Every row gives one point. Each copy is the shape, with its points in the same order, stretched, turned, moved and blurred by noise. Some copies are also mirrored. Which?
In the rows, zero is written as 128.

Shape (5 x 2):
[[123 122]
 [143 155]
 [112  79]
 [104 135]
 [173 178]]
Copy 1 (5 x 2):
[[127 107]
 [112 143]
 [150  69]
 [100  90]
 [115 186]]
Copy 1 is: only turned
Copy 2:
[[119 112]
 [148 149]
 [ 96  63]
 [103 134]
 [183 172]]
Copy 2 is: only turned

Shape, 8 rows:
[[145 164 110]
 [101 138  81]
 [135  61 122]
 [161 164 171]
 [170 127 115]
 [ 78  97 151]
 [120 110 124]
 [ 70 148 142]]
Copy 1:
[[120 144 101]
 [168 169 150]
 [212  98 150]
 [ 80  77  97]
 [153 128  90]
 [169  80 184]
 [163 116 139]
 [121 103 176]]
Copy 1 is: mirrored
Copy 2, 8 rows:
[[121 109 132]
 [100 154 124]
 [160 162 102]
 [166  99 148]
 [146 109 107]
 [150 187 148]
 [139 158 128]
 [118 164 170]]
Copy 2 is: mirrored
Copy 3 (8 x 3):
[[ 92 164 144]
 [ 95 145  90]
 [191 136  94]
 [103 142 200]
 [139 175 135]
 [131  75 120]
 [135 129 118]
 [ 75  85 136]]
Copy 3 is: only turned

Shape (11 x 6):
[[ 44 163 147 133 189 133]
 [165  71 112 118 106 110]
 [169 102 148 117  76  90]
 [113 125 152 154 131 135]
 [190  88 140 118 121  79]
 [129 129 148 149 183 148]
 [106 144 140 139 141 167]
 [189 137  79 157 120  82]
 [136  91 112 148 116  91]
 [127 109 129  91 132 143]
 [177  98 138  80  71  78]]
Copy 1, 11 rows:
[[ 98 201 203 182 165 164]
 [154  82  91  80 141  98]
 [131  66  90 125 124  73]
 [153 139 150 139 124 124]
 [136  87  93  96 168  49]
 [152 183 159 114 143 121]
 [132 170 152 137 104 155]
 [176 127  52 120 166 102]
 [167  93  99 118 156 106]
 [105 131 132 108 133 138]
 [103  56  74 118 143  75]]
Copy 1 is: only turned
Copy 2 (11 x 6):
[[140 108 170 176 201 169]
 [105 124  80 104 122  98]
 [ 96 112 102 131  86 114]
 [131 126 118 155 148 157]
 [137 130 107 109  91  96]
 [169 157 144 127 153 175]
 [118 137 139 131 181 180]
 [ 93 178 125 137 115  82]
 [107 126  93 150 133  88]
 [119 104 128 102 154 139]
 [ 86  92 108 109  80  91]]
Copy 2 is: only turned

Shape, 13 rows:
[[ 97 124 121 169 158 139 101 160]
 [105  95 168 132 161 143 125 156]
 [129  87 118 108 123 169 127 129]
 [100 103 146 173 134 159 127 123]
 [119  97 113 152 128 117 104 103]
 [102 108 102 109 115 131 151 135]
 [140 177 170  92  93 108 144  82]
 [165 165 183 134 125  76 183 103]
 [156 140 151 147 134 153 142 147]
 [109 116 139 123  89 130 116 137]
 [141  92 133 118 116 136 103 146]
 [114 109 127 138 165 150 101 126]
 [175 163 207 155 122  92 168  96]]
Copy 1:
[[106 127 153 172 110 147 125 152]
 [144 122 148 166 105 149 153 118]
 [119 120 111 133 108 122 142 107]
 [124  90 146 151  99 135 117 124]
 [141 111 112 150 121 119  84 117]
 [129 105 131 123 146 105 139 125]
 [159 114 179  72 162 129  99  73]
 [201 111 201  62 148 152 106 119]
 [133 126 177 105  93 148 135 126]
 [131 126 146 140 129  83 117 102]
 [139 155 122 139 105 106 131 106]
 [112 123 125 158 110 162 130 129]
 [200 104 198  71 118 154  96 110]]
Copy 1 is: mirrored
Copy 2, 13 rows:
[[115  90 151 153 122 127 117 197]
 [ 97  95 163 179  97 115  98 150]
 [145 128 150 132  75 119 129 105]
 [121 121 173 154  92 134  92 169]
 [148 126 178 134 134 118 109 145]
 [132 130 135 108  98  88 104 121]
 [137 157 113 103 134 143  56  59]
 [ 98 184 115 146 160 119  51  88]
 [113 144 116 159 103 145 108 134]
 [157 112 142 133 110 114  79 133]
 [150 113 148 157 111 119 114 124]
 [117 104 168 144 111 134 127 146]
 [102 181 126 171 153 145  48  97]]
Copy 2 is: mirrored
Copy 3:
[[141  94 134 175 167 134 120 119]
 [130 120 161 139 197 100 137  97]
 [124  74 165 101 152 112 141 138]
 [134 111 184 157 140 135 123 123]
 [166 107 136 136  96 123 144 133]
 [ 92  89 144 134 127  95 159 147]
 [ 88 193 102  65  91 120 122  97]
 [102 238 118  96 118 138 157 102]
 [123 141 151 105 178 153 124 129]
 [110 127 133 124 127  82 114 139]
 [143 109 135 104 158  96 129 139]
 [156  86 141 130 155 142 135 102]
 [126 249 135  89 125 148 136  93]]
Copy 3 is: only turned

Shape:
[[160 114 105 113 111 105 138 136 136]
 [123  69 112 134  95 142 159 118 117]
 [ 91 108 130 114 136  90 148 113 104]
 [153 109 123 142 126 145  66  75 102]
 [122 153 128 156 114 115 172  75 122]
 [136 131 135 156 177  99 143 104  95]
 [138 113 122 180 170 128 163 162 169]
 [169 113 142 131  88 130  83 107 132]
 [ 82 154 129 162 104 135  80 110  88]
 [131 109 151 132  58 149 196 126 141]
 [126 147 152 154 126 139 123  98  78]
 [148 136 179 161 132  76 158  71 108]
 [109 136 171 143 133 158 141 119 140]]
Copy 1 (13 x 9):
[[149 124 113 106 159 111 149 138 138]
 [132 129  78 111 162  66 104  62 109]
 [104  84 145  80 134  94 131  72 155]
 [ 73 115  79 120 138 118 164 119  45]
 [105 168 118 102  75  98 155  93 149]
 [ 68 135 166 139 134  98 166 102 146]
 [106 148 129 208 154 126  87 137 185]
 [133 135  92 117 137 161 165 129  65]
 [ 96  76 117 124  57 111 131 102  64]
 [184 191 101  91 115 112  89  66 124]
 [ 92 147 147 112  93 108 142  89  78]
 [ 97 175 166 114 101 144 208  68 148]
 [104 158 132 122 101 154  67  95 121]]
Copy 1 is: mirrored
Copy 2:
[[143 122 121 148 106  82 155 104 151]
 [178 133 147 157  68 122 171 149 166]
 [ 86 126 152 124  70 138 132 124 123]
 [146 116 158 153 138 125 103  85 177]
 [142 170 177  62  88 119 116 115 145]
 [ 83 175 166 127  99 140 111 101 125]
 [123 190 103 123 130 143 197 158 141]
 [152 107 127 145 143  69 120 109 204]
 [121  97 181  93 166 134 103 147 118]
 [187 142 134 114  65  81 155 184 183]
 [124 144 185 118 123 120  77 131 129]
 [ 75 185 179  86  83  95  97  99 181]
 [126 146 115 113 108 142 119 174 153]]
Copy 2 is: mirrored
Copy 3, 13 rows:
[[ 78 150  99 128 105 147 165 121 129]
 [ 99 144  89 128  87  77 163 136 126]
 [ 84 171 139 108 111  98 115 120 117]
 [187 185  76 141 103 117 112 178 127]
 [ 92 173 157 160  41 133 141 144  89]
 [ 92 186 127 165  85 118  77 128 142]
 [100 141 142 193 101 111 135  86 178]
 [155 154  83 116  95 160 159 163 140]
 [161 146 139 133 121 110 109 217 130]
 [ 76 102 123 117  29 119 180 139 108]
 [144 150 119 141  70 122  91 183 110]
 [ 91 194 159 146  15 153  99 135 134]
 [156 115 147 138  79 123 104 118 128]]
Copy 3 is: mirrored
Copy 4 (13 x 9):
[[121 165 114  96  76 124 124 118 139]
 [153 126 137 112  86  77 121 111 149]
 [144 134  86  83 135  79 161 132 134]
 [ 92 133 159  61 166 114 103  76 163]
 [130 133  75 132 155  86  96 117 170]
 [130 170 114 132 170  99 151 102 148]
 [185 171 145 179 110 161 140 131 141]
 [125 152 144  57 117 129  85  75 137]
 [ 92  80 122  87 193  93 102 109 100]
 [188 123  93 141  68  94  91  96 136]
 [117 119 112 123 177  92 116  73 129]
 [168 193  88 107 173  72 107  82 154]
 [181 111 104 130 145 144 127  92 140]]
Copy 4 is: mirrored

Shape:
[[157 113 148 107 155 174 153 111 149 118 103]
 [141 149 122  68 119 106  85  95 124  85 144]
 [126 129 125  88  98  95  78  66 140 111 137]
 [144 131 141 126 131 102 131  89 179 126 104]
 [127 136 166  89 139 151 173 129 165 144 156]
 [163 146 159 118 131 104  91 118 126 111 146]
 [119 143 126 161 177 198 141 124 154 145 180]
 [131  92 137 148 174 176 182 115 135 138 183]
 [184 138 119  72  90 120  87  87 143 145 134]
 [110  94  98 159 148 148 136 163 113 140 187]
 [114 160 112 163  83 132 112 165  74 121 198]
 [130 113 137 145 140 184 177  97 172 105 127]
 [160 145  94  84 141 107 127  93 179 106 106]
 [150 151 134 105 153 125 165  62 135 133 105]
 [ 82 124 120 139 133 162 103 164  90 156 167]]
Copy 1:
[[168 109 146 110 147 130 130 101 120  75 108]
 [128 153  92  84 107 130  55 108  78 135  99]
 [151 145  86  89 126 108  28 146  99 134 119]
 [164  99 127 119 133  83  61 138 156 106 117]
 [140 126 139  48 117 106 140 130 127 105 105]
 [138 139 114 107 130  88 101  98  97 145 129]
 [ 88 144 126  79 192 136 157 103 116  69 152]
 [109  99 113  86 143 138 176 128  95  47 148]
 [175 114  99  81 162  89  65 123  99 155  84]
 [ 70  87 121 110 139 184 158 144  81 113 154]
 [ 69 166  59 107 133 182 140 149  96 192 145]
 [150 116 108  95 147 150 114 122 150  55 136]
 [139  87 119 110 125 114  45 117 133 103  75]
 [157 133 101 127 134  83  95 150 133  81  80]
 [ 80 154 140 104 155 182 152 154  76 150 149]]
Copy 1 is: mirrored
Copy 2:
[[ 88 121 140 136 130 141 180 147  80 153 123]
 [118 190 117 122  79 156 109  96 108 163  75]
 [133 179 128 106 100 137 123  52 120 170  80]
 [117 131 155  85 125 130 148 110 111 121 107]
 [ 92 163 156 106 129 156 182 147 125 160 155]
 [ 92 191 136 133 129 122  96 116 112 148  89]
 [ 90 168 116 168 168 157 148 125  80 127 205]
 [120 150 167 177 151 143 161 157  87 152 191]
 [125 191 133 120 140 152 131  84 129 170  42]
 [139 155 132 186 147 141 112 152 140 146 197]
 [152 226  76 167 133 108  91 146 140 164 150]
 [123 120 129 116 140 133 171 143  60 153 156]
 [127 136 121  90  99 178 136 123 101 108  77]
 [117 162 136 123  91 125 196 114  87 103 103]
 [118 167  94 180 128 131 126 123 161 170 203]]
Copy 2 is: mirrored
Copy 3 (15 x 11):
[[ 91 139 116  98 172 108 129 135 159 177  91]
 [158 139  65 143 211  99 130  94 140  84 135]
 [158 122  65 169 184  88  95  72 157  84 128]
 [125 131 106 148 134  65 102 114 151 143  87]
 [124 101  76  63 120  71 104 160 135 138 114]
 [136 112 121 141 183  93 123 126 145  92 133]
 [133  80 142  87 134  77 147 124 144 190 179]
 [157  68 125 100 123 116 126 162 155 202 124]
 [157 111 105 109 184 101 125  65 182  89  82]
 [140  54 131 111  83 159 170 131 129 145 172]
 [176  98 140 115 100 144 139 123 137  71 222]
 [116 149  98  97 122  98 124 134 176 205 125]
 [132 159  92 127 171  77 159  92 146 130  72]
 [172 155 113 122 170  74  82 111 130 164  93]
 [117  67 114  95 109 159 132 117 108 114 211]]
Copy 3 is: mirrored

Shape, 17 rows:
[[104  70  97  76 127 170 195 119 129 148 123  99]
 [101  92  86  92 110 144 148  72  83 149 139  71]
 [112  84 107 109 157 157 146 112  94 113 168 136]
 [142 168 183 134 162 107 126 169 158 121 127 144]
 [114 116  91 137 126 141 211  70 112 157 132  95]
 [115 191 148 117 128 121 126 127 149  91  69 139]
 [152 115 181 170 124 129 106 139 180 112 106 147]
 [134 154 146 134 141 108  91 136 173 149 114 181]
 [107 162 114 161 125  92 125 169 186 114 120 138]
 [188 125 107  57 136 141 133 115 137 135 170 115]
 [160 123 185 171 103  95 145 166 144 117 163 167]
 [116 136  85 149 105 136 154 128 132  92  93  95]
 [138 122 150  81 136 164 115 151 106 171 172 100]
 [182  84 140 143 139 111 143 174  90 161 131 162]
 [ 98 124  95 122 104 140 193  96 118 110 125 131]
 [106 113 124 110 145  84 153 107 141 105 108  95]
 [184 147 165 166 182 129 108 167 156 130 146 148]]
Copy 1:
[[141 149  85 186 161 142 148 218 130  68 166 130]
 [142 167  61 187 112 133 189 182 108  51 104 132]
 [153 110  89 132 120 117 125 182  97  88 117  82]
 [156 129 171 117 176  70  53 111 158 151 159 114]
 [149 154  89 218 151 165 135 179 182  76 121  94]
 [ 91 141 162 188 155 103  92  65 137 103 171 140]
 [156  66 153 123 165 127  55 104 168 109 128 162]
 [100 118 111  95 170  83  70  81 152 152 143 129]
 [133 111 132 155 174 112 120  71 154 152 188 118]
 [106 136 115 123 105  65 127 214 126 148 114 119]
 [195 105 182 111 169 160  67 151 147 171 104 118]
 [121 111 140 214 133 166 172 113 150  74 167 132]
 [166 165  90  96 103  76 106 186 117 112 141 132]
 [145 132 169  79 184 145 125 188 157 131 121  87]
 [130 140 114 215 143 179 141 155 129  93 136 105]
 [139 139 135 194 195  92 150 139 127  97 133 120]
 [155  85 159  79 147  68  46 123 189 151 144  92]]
Copy 1 is: only turned
Copy 2, 17 rows:
[[157  80  96 146 111 119 136 138 166 109 185 155]
 [165  92  99 134  92 175 112 155 162 109 115 154]
 [132  76 114 131 163 116 112 110 176  97 109 156]
 [ 46 150 144 147 139 105 162 110 167 151 135 115]
 [177 143 104 168 112 160 148 151 171 148 151 169]
 [ 92 160 179 175 103 101 132 133 119 141 141 102]
 [ 75 163  98 164 137  97 159 121 145  90 115  87]
 [ 73 137 133 145 162 120 174 129 117 118 120  95]
 [119 149 143 152 129  92 160 121 140 181 128  70]
 [ 98  82 139 136 108 154 192 117 186  83 118 144]
 [ 69 185  88 150 137 114 169  61 172 148 101 125]
 [167 155 143 143  89 106 113 134 154 142 140 107]
 [ 72  91  95 100 115 132 161 144 189 127 117 167]
 [ 76 160  83 105 165 160 148  64 175 140 151 155]
 [167 122 127 171 111 123 128 113 138 145 141 137]
 [124 106 128 187 108 148 117 121 172 120 130  92]
 [ 53 162 128 127 168 103 171 119 195 125 116 111]]
Copy 2 is: mirrored
Copy 3:
[[ 60 160 114 139 152 126 179 187 204 139 159 110]
 [ 70 139 143 139 158 124 179 166 150  91 100 142]
 [ 94 123 116  96 154 149 180 133 196 141 108 117]
 [168 109  93 136 102 167  92 153 140 182 144 135]
 [111 178 102 163 165 119 161 133 181 110 115 118]
 [135  75  81 182 128 154  76 125 126 128 176 150]
 [141 115 105 126  62 163  62 133 150 135 137  99]
 [122 109  95 133  99 148  90 115  94 171 140 112]
 [164 141 111 192 131 181  96 113 105 169 165 102]
 [ 96 143 116  88  72 112 168 163 175 169 144 178]
 [171 167 100 117  84 182  48 114 137 162 136 150]
 [130 140 121 176 140 144 112 123 154 115 162 121]
 [119 139 127  76 103 140 185 198 116 146 133 145]
 [149 151 121  73 112 100  82 154 155 163 143 144]
 [106 156  86 165 170 148 130 107 173 114 147 146]
 [110  98 128 210 142 151 103 161 184 142 121 132]
 [178 114 104  87  73 133 115 136 156 196 136 105]]
Copy 3 is: mirrored

Shape, 17 rows:
[[141 157  99 124 120 137 128 106 130 128 142 126]
 [139 104 110 128 107 120 101 142 141 140 170 140]
 [113 154  87 105 143 173 111 249 142 147 101 146]
 [166 138 133 107 120 117 142 129  59 139 104 124]
 [128 164  88 110 128 118 101 135 132 131 104  65]
 [115 107  86 160 101 157 129 130 122 106  93 141]
 [106 148  91 125 115 107 143 118 142 144  99 112]
 [198 166  99 108 103 116 138 120 141 102 141 114]
 [132 157 144 101  98 109 132 110 109 135 100 111]
 [102 163  91 121 116 110 115 125 137 100 109 121]
 [188 158 122 136 142 102 125 146 137 113 125 141]
 [110 142 169 126 195 111 148 130 134 135 126 133]
 [106 107 118 102 108 162 190 139 131 142 122 142]
 [106 162 156 156 159 125 107 109 130 146 103 128]
 [134 105 115 115 109 129 123 113 143 111  90 140]
 [133 140 156 117  99 108 158 123 115 135 128  94]
 [121 102 159 119 150 123 133 136 115  90  92 139]]
Copy 1:
[[167 131 102 122 129 131 100 135 111 134 146 128]
 [142 104 137 109 182 137 129 135 121  94 164 152]
 [ 91 104 118 160 193 127 183  86  88  67  80  36]
 [149 102 100 118  98 132 161 108 157 111 109 157]
 [143 114 120 136 145 103 145  76 122 144 175  74]
 [156 180 134 130 179 102 104 115 174 122 102 147]
 [172 142 132 108 164 106 118  96 120 138 123 102]
 [136  92  98 107 143 167  78  85 120 124 146 124]
 [122 133 120  98 116 121 135  96 131 130 125 128]
 [127 139 116 122 172 129 120  95 122 164 120 108]
 [139  97 119 113 134 189 128 107 124 104 123 113]
 [145 118 162 131  98 156 143 175 115 137 104  91]
 [142 133 121 109 131  86  85 140 140  98  78 130]
 [153 176 160 133 109 146 158 146 119 141 144 102]
 [124 156 128  82 172 123 107 129 184 129 117 139]
 [133 113 148 117  97 122 115  94 128 117 127 141]
 [ 94 140 150 113 128 143 130 148 194 143  90 130]]
Copy 1 is: mirrored
Copy 2, 17 rows:
[[115 125 124 141 107 131 141 127 133 159 130 136]
 [128  84 111 148 101 138 111 119 132 139 116 165]
 [136 117  29  98 117  63 112 161 222 157  39 156]
 [108 113 183 107 146 155 102 133 157 157 107 129]
 [ 98 119 128 119 122 111 165 136 210 165 129 171]
 [123 143 133 172 104 141 124 132 180 105  77 124]
 [112 153 107 147 142 143 148 135 181 173 123 157]
 [ 93  94 152 124  67 152 133 146 143 156 147 125]
 [118 141 145 105 134 150 143 118 157 163 131 159]
 [110 132 101 134 120 127 168 113 177 159 123 137]
 [107  94 132 121  90 133  96 132 173 147 136 111]
 [143 121  91 102 165 109 114 133 139 149 172 143]
 [135 149  95 137 139 150 130 171 118 136 104 147]
 [142 160 112 126 142 101 118  98 167 145 140 148]
 [158 118 134 156 108 165 134 149 163 124 116 126]
 [ 97 143 138 101 139 153 132 124 140 135 147 170]
 [154 102 129 115 138 146 119 141 159  99 134 118]]
Copy 2 is: mirrored
Copy 3:
[[123 152 135 126 131 117 143 132 139  93  99 110]
 [142 148  95 103  99 120 114 143 156 124 143 112]
 [ 49  53  50 203 119  64 143  68 160 171 131 156]
 [143 139 151 151 100 125 162 157 149  80 147 191]
 [ 48  99 167 130 100 108 150 140 128 127 112 122]
 [133  59 112 121 153 121 140 163 171  78 109 115]
 [113 110 178 118 134  96 164 131 147 128 117 110]
 [134 162 160 168  74 134 118 122 160  84  90 104]
 [118 130 185 128 123 119 141 115 142  98 150 151]
 [ 89 103 158 120 136 145 160 128 160 124 109  98]
 [169 133 130 171  53 156 136 119 125  93 102 119]
 [171 146 149 149 134 150 125 129  68 150 130 164]
 [148 134 133 158 201  70 102 130 184 139 133 163]
 [137 107 142 107 126 142 147 118  64  92 120 129]
 [134 100 152 141 132 134 117 168 148  97 144  94]
 [154 148 189 109 121 114 110 117 147 114 138 176]
 [154  93 145 151 137 174 105 164 126 117 145 161]]
Copy 3 is: only turned

Shape:
[[170 141 135  97  81  91 125 124 123 117 152 115]
 [ 70 131 136  89  79  62 132  84 125  85 111 114]
 [113  91 120  97  91 118 157  99 156 144 113 134]
 [127 149 128 133 104 151 166  70 159 127  65 107]
 [ 91 132 109 152 105 141 113 102  95 149 118 110]
 [107 123 165 125  85 134 115 133 161 122 153 129]
 [109 125 135 150  65 141 195 154 113 140 144 130]
 [100 122 156  93 102 163 118 109 127 110 160 150]
 [140 151 141 100 139 120 143 128  96 208  96 132]
 [121 120 105 110 165 131  81 154 151 125 115  97]
 [149  95 106 160 136  88 104 101 149 185 133  46]
 [115  81 145  83 165 186 148 116 114 157 126 131]
 [141 162 163 139  81  92 170 120 113 140 201 100]
 [151 115 128 174 137 138 108 112 101  95 117  88]
 [146 123 139  87 153  66 137  78 137 106 146 190]
 [ 88 105  90  97 121 183 166  88 145 169  94 114]
 [113  95 129 106 107 141 180 122 121 119 195 160]]
Copy 1, 17 rows:
[[176 186 134 136 140 113  97 103 131 165 171 128]
 [100 178 154 149 120  68 128 128 132 159 188 193]
 [145 175  94 107 110  97 142 158 136 124 148 191]
 [177 120 118 114 171 102 207 138  98 145 122 178]
 [137 119 163 128  92 126 156 127  88 130 135 165]
 [148 146 151 116 112 134 140 130 163 144 174 153]
 [133 142 126  77  86 146 170  93 126 148 163 135]
 [134 155 132 148 120 153 129 105 180 101 159 175]
 [149 148 150  78 167 124 118 158  63  88 132 155]
 [169 140 143 139 121  96 136 176 123  79 158 115]
 [210  97 109 106  86  92  98 183  50 163 157 138]
 [159 119  82  99 122 133 130 122 141  33 130 186]
 [157 137 112 124 109 179  87  77 106 181 205 109]
 [167  87 140 147 123 119 142 112  99 142 111 117]
 [108 205  75 177 165 123  64 151 128 115 129 155]
 [174 140  88  98 103 108 189 154 115  74 134 204]
 [127 175  65 125  77 173 115  89 162 101 168 150]]
Copy 1 is: mirrored
Copy 2, 17 rows:
[[128 177  68 117 128 138 123 118 127 165 106 124]
 [127 138 108 155 141 132  74  72 186 164  99 155]
 [110 103 109 142 141 125 134 153 164 136  98 146]
 [ 66 125 136 120 150 137 128 111 159 111  87 159]
 [116 114 127 161 116 140 127 100 135 103 146 150]
 [145 136 117 121 167 146 110 145 125 129 122 111]
 [116 137 144 140 109 144  85 179 134 106 130 159]
 [154  94 132 112 123 153 106 121 146 124 102 117]
 [ 45 115 129 140 105 137 158 151 139 170 135 117]
 [138 113 115 133 152  76 174 112  88 166 149 138]
 [120 179  71 159 154  65 194 115 120 125 150  97]
 [120  60 161 130  95  97 164 149 136 131  89 111]
 [135 209  98 104 109 131  86 128 162 120 132  92]
 [148 175 131 143 124 118 173  88 102 117 102 145]
 [140 150 123  94 114 154 177 117 213 178  85 127]
 [ 84  42 136 143 117 100 130 139 157  98 120 157]
 [168 111 136 108  88 128 113 162 175 111 109 130]]
Copy 2 is: only turned
Copy 3, 17 rows:
[[117 116  98 155  91  93  78 146 128 122 131 118]
 [ 62   7 119 119 103 130 125 146 119 104 183 130]
 [132  81 105 129 113 136 124  98 166 115 176 111]
 [176  51  58 140 142 129 131 106 103  65 130 146]
 [137  95 117 148 153 137 172 160 141 137 158 145]
 [118 115 132 134 104 169 151 113 118  96 161 104]
 [173 122 116 143  76 104 170 153 148 120 188 135]
 [132 109 114 149  99 176 123 135 112 107 175 145]
 [135 122  51 113 137  86 126 120 137 198 144 143]
 [121 152 138  94 169 125  98 115 118 106 142 107]
 [112 141 138 150 208  75 156 102 173 107 109 120]
 [153 157 103 137 148 149 109  87 132 142 198 161]
 [ 96 125  99 160  75  77 149 160 137  89 125 156]
 [157 123 162 161 156 116 127 139  84  94 116 162]
 [ 79  63 108  93  68 154  74  98 138 130 110 158]
 [176  89  66 128 166 140 133 112 172 106 189 139]
 [138 138 124 137  61 143 124 125 172 115 180 157]]
Copy 3 is: only turned

Shape, 16 rows:
[[151 138 125 107 118 190 133 127 130  81 182 137]
 [121 151 146 159  32  94 118 122 139 137 127 165]
 [102 178 113  92 169 119 158  92  96 122 122 164]
 [105 140 139 144 143 134 129 141 112 134 155 168]
 [175 142 183 148 146 133 131 107 181 166 116 113]
 [121  95  71  52 144 159 132 120 130 103 156 145]
 [ 63  87 168  54 111 166 154 106 182  95 158  79]
 [ 96 117 129 145 125  84 163 150 118 142 137 170]
 [ 87 141  87 122 110  94 134 103 104  83 157 135]
 [139 138  89 123 126 169 103 119 150 150  84 143]
 [ 97  77 122 152 164 107 165 164 149 151 141 112]
 [120  59  90 147  81 138 132  96 104 151 124 153]
 [123 132 142 132 104 121 111  92  90 130 111 138]
 [137 145 123 137 184 122  72 133 181  88 155 180]
 [112 153 118 172 132 183 181  99 151 141 162 177]
 [112 135 122 142  92 124 145 112 151  95  80 173]]
Copy 1 (16 x 12):
[[124  69 142 166  90  93 130 161 108 121 167 117]
 [104 152 111 112 166 176 126 136  72 120 134 150]
 [123 137 183 146 152  96  75 104 111 150 120 135]
 [134 111 121 131 147  91 117 130 105 101 137 112]
 [139 136 189 138 105 142 176 151 113 112  79 117]
 [116  86 138 163  97  71 133 118 152 138 180 157]
 [137  87 155 201 105 114 204 121 146 171 179  90]
 [114 128 138 106 167 135 113  88 113 104 144 126]
 [ 87 135 134 127 138 110  94 109 101 151 169 121]
 [143 159 128 145 129  93 137 173 140  99 137 174]
 [136 124 135 110 126 114 159 101 154  91 160 104]
 [136 161  86 137  99 137 127 100 111  77 166 184]
 [110 156 118 147 127 148  95 114 101 120 112 143]
 [ 74  96 159 130 145  20 169 177 111 120 120  97]
 [185 135 163 143 128  69 145 164  77  84 165 126]
 [ 89 161 157 146 174 131 121 141 101 106 144 146]]
Copy 1 is: only turned
Copy 2, 16 rows:
[[153 121 118  71 174 170 188 119 147 131 173 154]
 [137 128 191 164 113 143 113 165  75 116 210 107]
 [146 180 153  70 125 129 144 166 116 183  81 195]
 [117 110 160 120 148 127 127 156 130 115 141 197]
 [181  50 102 145 106  99 122 137 166 151 122  82]
 [142 190 110  52 177 141 158  63 135 160 147 188]
 [176 165 106  89 197  47 182 107  66 156 165 100]
 [ 90 152 154 152 139 106 111 171 117 111 155 181]
 [139 216 182  95 166 137 164 142 101 111 130 161]
 [137 105 122 121 137 152 116  75 109 183 113 147]
 [ 83 130 106 162 185  78 114 127 144 101 130 144]
 [149 163 106 129 144 156  85  93  74 106 154 151]
 [158 137 144 104  97 135 125 129  75 110 115 150]
 [181 102 172 135 127 108 173  95 204 139 136 208]
 [160 120 127 136 187 167 120 195 136 182 153 154]
 [140 154 140 181 106 139 153 135  70 168 154 150]]
Copy 2 is: only turned
Copy 3:
[[149 141  72 167 161  94 132 174 105 188 203 129]
 [107 106  95 134 123 103 109 128 148  96 115 213]
 [ 95 145 115 140  69 102 148  97  74 204 142 148]
 [134 127 103 171  95  67 116 116 115 150 134 125]
 [185 177 115 123 143 114 141 122 157 178  72 156]
 [ 85 135 111 149 151  96 161 141 107 201 201  70]
 [103 140 125 232 246 159 169 167  82 207 105  92]
 [124  90 112 170  90  92 142  87 128 130 116 125]
 [ 83  81 150 160 112 117 127 118  74 156 183 152]
 [104 159 118 113  94 105 129 161 153 153 125 127]
 [155  94 148 193 119 115 151  94 138 137 105  61]
 [ 95  86  90  99 125 121  86 111 142 121 126  93]
 [112 130 105 102 112 109 107 126  87 132 110 152]
 [129 131 165 167 120  30 136 171 149 198 162 152]
 [139 122  75 180  97 109  93 124 162 201 140 149]
 [ 95  90  94 141 106 121 146 175 144 148 104 179]]
Copy 3 is: mirrored
